Each row is a point. Each copy is the shape, with its points in the same order, stretched, turned, moved and blurred by noise. Some copies are also mirrored. Which?

Shape:
[-0.35 0.00]
[0.04 -0.14]
[0.09 -0.05]
[-0.22 0.03]
[0.72 -0.49]
[-0.21 -0.27]
[-0.14 -0.23]
[-0.07 -0.03]
Copy 1 (8 x 2):
[-0.36 -0.26]
[0.02 -0.16]
[0.04 -0.04]
[-0.29 -0.16]
[0.76 -0.12]
[-0.13 -0.40]
[-0.09 -0.32]
[-0.14 -0.13]
Copy 1 is: only turned
Copy 2:
[0.18 -0.32]
[-0.13 -0.06]
[-0.10 0.05]
[0.13 -0.18]
[-0.83 0.31]
[-0.10 -0.36]
[-0.17 -0.31]
[0.00 -0.09]
Copy 2 is: mirrored

Shape (10 x 4):
[-0.17 -0.54 0.10 -0.30]
[-0.35 -0.09 0.04 -0.30]
[-0.10 -0.42 0.33 -0.29]
[0.12 0.32 -0.17 0.44]
[-0.15 0.29 -0.53 -0.27]
[0.28 -0.02 -0.55 -0.17]
[0.03 0.18 -0.21 -0.19]
[-0.15 0.15 0.23 0.01]
[0.05 0.10 -0.45 0.28]
[-0.12 -0.32 0.29 0.23]
Copy 1 (10 x 4):
[-0.40 -0.39 0.14 -0.20]
[-0.51 0.12 0.24 -0.16]
[-0.49 -0.24 0.00 -0.06]
[0.30 0.35 0.20 0.42]
[0.13 0.43 0.27 -0.41]
[0.37 0.18 0.10 -0.42]
[-0.03 0.23 0.08 -0.13]
[-0.33 0.18 0.12 0.17]
[0.33 0.22 0.39 0.02]
[-0.21 -0.30 0.19 0.37]
Copy 1 is: mirrored
Copy 2 (10 x 4):
[-0.43 -0.58 -0.18 -0.14]
[-0.32 -0.20 -0.34 0.13]
[-0.21 -0.69 -0.23 0.08]
[0.22 0.26 0.35 0.20]
[-0.05 0.31 -0.23 -0.27]
[0.18 0.10 0.03 -0.46]
[0.15 0.05 -0.20 -0.04]
[0.01 -0.15 -0.13 0.42]
[-0.01 0.30 0.28 -0.18]
[-0.23 -0.39 0.15 0.30]
Copy 2 is: mirrored
Copy 3 (10 x 4):
[-0.28 -0.40 0.37 -0.12]
[-0.35 0.07 0.19 -0.23]
[-0.09 -0.13 0.49 -0.19]
[0.33 0.31 -0.41 0.26]
[-0.23 0.15 -0.51 -0.41]
[0.09 -0.26 -0.51 -0.36]
[0.07 0.09 -0.22 -0.31]
[0.00 0.37 0.15 -0.06]
[0.01 -0.01 -0.52 0.13]
[-0.06 -0.05 0.32 0.35]
Copy 3 is: only turned

Shape, 14 rows:
[0.23 0.42 -0.38 -0.26 -0.29 0.14 0.19 0.06]
[0.10 -0.21 0.00 0.38 0.21 0.38 -0.08 -0.23]
[-0.25 0.17 -0.37 0.07 0.06 -0.45 0.00 -0.26]
[0.46 0.15 0.11 0.44 -0.31 -0.16 -0.04 -0.14]
[0.20 0.08 0.20 -0.32 -0.14 -0.27 -0.44 0.13]
[-0.21 -0.25 0.22 0.02 0.39 -0.45 0.15 0.23]
[0.41 0.10 -0.43 -0.25 -0.36 -0.17 -0.28 0.48]
[-0.25 0.16 0.46 0.47 0.25 -0.20 0.20 0.18]
[0.38 -0.35 -0.22 -0.09 -0.03 -0.42 -0.05 -0.16]
[-0.11 -0.14 -0.26 -0.22 -0.12 0.26 -0.26 -0.09]
[-0.07 -0.26 -0.03 0.32 -0.11 -0.18 0.25 0.46]
[-0.11 -0.15 0.49 0.15 -0.22 -0.31 -0.16 0.23]
[0.00 0.50 -0.03 0.07 0.39 0.41 0.21 0.04]
[0.41 0.27 -0.24 0.06 -0.02 0.38 0.30 -0.36]
Copy 1:
[0.00 0.27 -0.40 -0.34 -0.13 0.39 0.26 -0.17]
[0.12 -0.43 0.11 0.39 0.12 0.26 -0.15 -0.23]
[-0.46 0.47 -0.03 0.22 0.39 0.34 0.03 0.13]
[0.27 0.19 0.38 0.32 -0.22 0.35 0.30 0.05]
[0.26 0.40 0.16 -0.20 -0.06 -0.17 -0.23 0.34]
[-0.27 0.16 0.10 0.30 0.40 -0.61 0.14 0.15]
[0.25 0.36 -0.47 -0.10 -0.29 0.18 0.09 0.55]
[-0.31 0.18 0.34 0.52 -0.12 -0.41 0.13 -0.33]
[0.27 0.13 0.05 0.07 0.48 0.12 0.25 0.47]
[-0.14 -0.13 -0.17 -0.20 0.09 0.23 -0.34 0.14]
[-0.36 -0.13 -0.13 0.40 -0.09 -0.23 0.42 0.23]
[-0.12 0.10 0.46 0.10 -0.24 -0.41 0.09 0.31]
[-0.03 0.14 -0.30 0.13 -0.05 0.07 -0.06 -0.68]
[0.22 -0.02 -0.09 -0.08 0.09 0.54 0.24 -0.45]
Copy 1 is: mirrored
Copy 2, 14 rows:
[-0.07 0.09 0.10 0.21 -0.24 0.20 0.12 0.57]
[0.35 0.15 0.27 0.28 -0.09 0.27 0.02 -0.44]
[-0.39 -0.27 0.27 0.13 0.02 -0.17 -0.19 -0.01]
[0.26 0.19 0.27 0.57 -0.23 -0.43 0.09 0.01]
[0.21 0.32 -0.14 -0.16 0.10 -0.56 -0.31 0.25]
[0.05 -0.14 -0.06 0.03 0.59 -0.30 0.07 -0.19]
[0.21 0.06 -0.37 0.28 -0.09 -0.20 -0.32 0.67]
[-0.09 0.24 0.27 0.42 0.59 -0.25 0.15 -0.28]
[0.34 -0.32 -0.04 0.04 -0.18 -0.35 0.01 0.02]
[0.00 0.15 -0.15 -0.10 -0.17 0.19 -0.21 -0.07]
[0.00 -0.05 -0.31 0.55 0.30 -0.13 0.16 -0.08]
[0.00 0.33 -0.28 0.17 0.32 -0.65 -0.04 -0.22]
[0.07 0.28 0.54 0.24 0.23 0.53 0.11 0.17]
[0.23 0.07 0.50 0.29 -0.39 0.40 0.35 0.16]
Copy 2 is: mirrored
Copy 3 (14 x 8):
[0.25 0.10 -0.39 -0.12 -0.28 0.12 0.51 -0.04]
[0.03 -0.32 0.05 0.33 -0.17 0.68 -0.12 0.04]
[-0.07 -0.15 -0.60 0.10 0.24 -0.05 -0.05 -0.48]
[0.51 -0.15 0.17 0.22 -0.32 0.07 0.03 -0.26]
[0.18 0.00 0.03 -0.63 0.00 0.01 -0.25 0.03]
[-0.22 -0.24 -0.13 -0.03 0.31 -0.22 -0.49 0.37]
[0.62 -0.08 -0.52 -0.49 -0.35 0.03 0.08 0.16]
[-0.18 0.19 0.15 0.48 0.07 -0.03 -0.51 0.15]
[0.34 -0.69 -0.25 -0.29 0.06 -0.09 0.05 -0.06]
[-0.12 -0.24 -0.39 -0.29 -0.28 0.52 -0.01 -0.05]
[0.07 -0.26 -0.28 0.22 -0.34 -0.08 -0.35 0.36]
[-0.07 -0.10 0.14 -0.18 -0.26 -0.10 -0.61 0.10]
[-0.07 0.40 -0.08 0.36 0.09 0.44 0.17 0.21]
[0.23 -0.11 -0.07 0.29 -0.18 0.42 0.64 -0.11]
Copy 3 is: only turned
Copy 4 (14 x 8):
[0.39 -0.01 -0.29 -0.25 -0.15 0.33 0.15 -0.33]
[-0.10 -0.13 0.14 0.58 -0.03 0.50 0.03 0.21]
[-0.06 -0.07 -0.26 0.18 0.03 -0.40 0.26 -0.07]
[0.09 -0.65 -0.01 0.08 0.26 0.35 -0.06 -0.14]
[0.15 -0.18 0.17 -0.28 -0.06 -0.11 -0.58 -0.10]
[-0.11 -0.04 0.21 -0.07 0.13 -0.34 0.03 0.60]
[0.43 -0.27 -0.43 -0.37 -0.25 0.13 -0.49 0.00]
[-0.47 -0.01 0.16 -0.12 0.52 0.09 0.11 0.33]
[0.44 -0.52 0.10 0.21 -0.20 -0.23 -0.05 0.22]
[0.00 0.03 0.01 0.20 -0.46 0.21 -0.16 -0.10]
[-0.14 -0.34 -0.13 -0.19 -0.04 0.19 0.08 0.54]
[-0.37 -0.40 0.35 -0.31 0.06 0.00 -0.32 0.14]
[0.06 0.48 -0.11 0.11 0.30 0.49 0.21 0.03]
[0.42 -0.07 -0.07 0.33 0.01 0.57 0.34 -0.24]
Copy 4 is: mirrored
